Every row gives one point. Each table stands for the endless flat space through its points: a line for two points, a plane for three, and so on. Write the one point that lies in both, or say that there is none.

First (3 x 4):
[[-29  27  55 -20]
 [-14  54  43 -29]
 [ 33  21  -3  16]]
Second (2 x 4):
[[  0  34  25  -6]
 [-14  36  31  -8]]
They share: [ 7 33 22 -5]

First (2 x 8):
[[ 30  13 -36  26  18  27   7 -13]
 [ 14  45  -4   6   6  43   3 -25]]
Second (2 x 8):
[[ 30  37 -38  35  15  35  10 -26]
 [ 20  -3 -13   0  15  25   0  -1]]
They share: [ 26  21 -28  21  15  31   6 -16]

First (4 x 9):
[[  5   2  31 -12 -33 -14  34  16 -15]
 [-61 -34   7 -36  25 -18  16  46  23]
 [-31 -42   8 -31  15   7  23  48  -9]
 [ -5   7  37 -53 -27   2  46  42 -24]]
Second (2 x 9):
[[  2 -16  10 -33  -2   3  28  21 -10]
 [-26  -4  38  -9 -30 -25  32  33  -6]]
They share: [-12 -10  24 -21 -16 -11  30  27  -8]

First (3 x 12):
[[-16 -25  -1  18 -36  -3  25 -17   0  35 -14  19]
 [  0  -2  10  28 -24 -33  26  -9  25  52 -22  -4]
 [-28 -46  -4  12 -39  21  19 -32 -21  11  -8  46]]
Second (4 x 12):
[[  5 -46  20  81 -28   9  22 -17  -4  34 -43  38]
 [-22 -38  -2   8 -40 -23  -6 -44   6  22 -23  15]
 [  7   2   8   7 -20 -23  38  -7  -8  10  13  48]
 [-11 -13   1  -3 -29 -25  17 -26   1  16   0  28]]
They share: [-12 -23   7  22 -27  -9  20 -24   4  28 -16  23]

First (4 x 14):
[[ -7  44 -11   0  18  33 -23   4 -20 -16  16   7  29 -28]
 [ 37  11  -1  12   7  -4  19   6  -8   9  33  11  43  -9]
 [-26  60  -5  -2  12  36 -44 -12 -36 -34  20   8  20 -30]
 [ 22  10 -30  15  48  20  23  37  -2   6  10  -6  33 -14]]
Second (3 x 14):
[[ 14  27  -9  -1  27  15   2  22 -18  -7  11  16  26 -18]
 [ -8  47  -5  21  35   3  22  22 -10  -5  31  14  52 -34]
 [ 28  16 -17 -14  23  27 -13  14 -28 -11   0  13   7  -6]]
They share: no point

First (2 x 18):
[[ 24 -17 -19  -8 -11  30   9   9  29  29 -25  36  28 -11  23   6  20  -2]
 [ 20 -13 -25  -1  -7  35  10   2  30  25 -30  39  33 -10  23   1  11  -9]]
Second (4 x 18):
[[ 33 -38 -31   0 -30  37  26 -10   4  34 -11  50  32 -19  26  -6  18  16]
 [ 48 -45 -19 -12 -26  31  43  -1   9  38 -12  45  46 -23  34 -13  23   5]
 [ 56 -43  -4 -25 -41  15  19  11  23  34  -2  66  37 -28  47 -11  11  22]
 [ 41 -10  23 -47  -7  -1  -9  55  63  33 -23  26  21 -12  35  22  36  -4]]
They share: [ 28 -21 -13 -15 -15  25   8  16  28  33 -20  33  23 -12  23  11  29   5]

First (3 x 24):
[[  7  23   8 -32 -12  28  26 -15  28   9 -49 -58   0  26 -19  24   0  19
    5  28  48  34  14 -23]
 [-27 -33  47 -22  -4 -19  41 -30  -8  -8 -10  -9   4  17  22 -30  -3  -7
  -42  19   2  22  34 -47]
 [ 24  -9   6 -19 -22  23   3 -43  22  26 -51 -47 -22  33   2  -2 -26  -8
    0  35  46  32  40 -10]]
Second (4 x 24):
[[-10 -11  20 -31 -22  17  13 -11   8   4 -17 -35  -6  21 -12  -4 -10  -6
  -12  33  10  34  12 -28]
 [ -7 -25  28 -30 -13  21  24   6   3 -15   2 -39  -1  21 -24   1   1  -8
  -14  47   9  29  11 -25]
 [-18   2  27 -34   2   7  47 -37  23   2 -34 -46   2  14  16 -19 -10   6
  -27   9  20  21  54 -28]
 [ -1 -34  34 -25  -7  18  31  11  -2 -24   7 -37   2  24 -27   6   9  -7
  -15  55  16  26  10 -26]]
They share: [ -6  -9  26 -25 -10   5  29 -27  10   4 -31 -33  -2  23   4  -6  -6   2
 -18  25  26  28  28 -32]
